Each point is reached from the start by the listed moves, each made once or not at all, plus a little noise. Is the number of moves made odd or even? Then give how often each move was made.

Moves:
(1): [ 3.1  4.0 -1.6]
(2): [-1.0 -0.4  3.9]
Start: [-2.9  2.5 -2.8]
Points:
[-3.8  2.2  1.1] -> odd (0, 1)
[-0.7  5.8 -0.6] -> even (1, 1)

Moves:
(1): [ 0.3  5.3  2.6  1.5 -1.9 -0.3 -0.2 -0.2 -4.6  2.7]
(2): [-1.5  1.1  0.6 -0.9 -1.5  0.1  0.5 -0.9  1.0 -2.2]
(3): [ 2.9  1.1  4.2 -2.9 -0.5  0.7  4.8  0.6  2.9  1.8]
(4): [ 0.9  0.1  1.4  2.0 -0.7 -4.2  1.6  1.7 -0.4 -3.8]
(5): [-3.0  0.1  1.0 -0.9  4.4 -3.6  0.4 -1.1 -0.2 -0.1]
(6): [ 1.2  2.9 -3.4  2.4  0.6  2.4 -0.7 -0.3  0.7  0.8]
(7): [ 1.6  0.4 -3.7 -1.2 -1.2 -1.0  3.3 -3.4 -2.3  0.2]
(8): [ 0.3  0.1 -1.1 -2.9  0.1 -0.2 -1.4  4.0 -0.2  1.2]
Start: [ 3.3  0.5 -2.1  1.5 -2.5  0.3 -3.1  1.0 -0.5  1.4]
Points:
[ 7.2  1.5  3.5  0.7 -3.7 -3.1  3.3  3.3  1.9 -0.7] -> even (0, 0, 1, 1, 0, 0, 0, 0)
[ 4.6 10.9  3.2 -0.2 -1.9 -4.7  1.7  4.5 -1.4  1.8] -> odd (1, 1, 1, 1, 1, 1, 0, 1)
[ 3.2  8.9 -1.6  3.7  0.3 -5.3 -3.8  5.3 -5.2  2.2] -> odd (1, 0, 0, 1, 1, 1, 0, 1)
[ 3.4  3.9 -9.1 -0.7  1.2 -1.8 -1.7 -0.1 -2.7  3.3] -> even (0, 0, 0, 0, 1, 1, 1, 1)
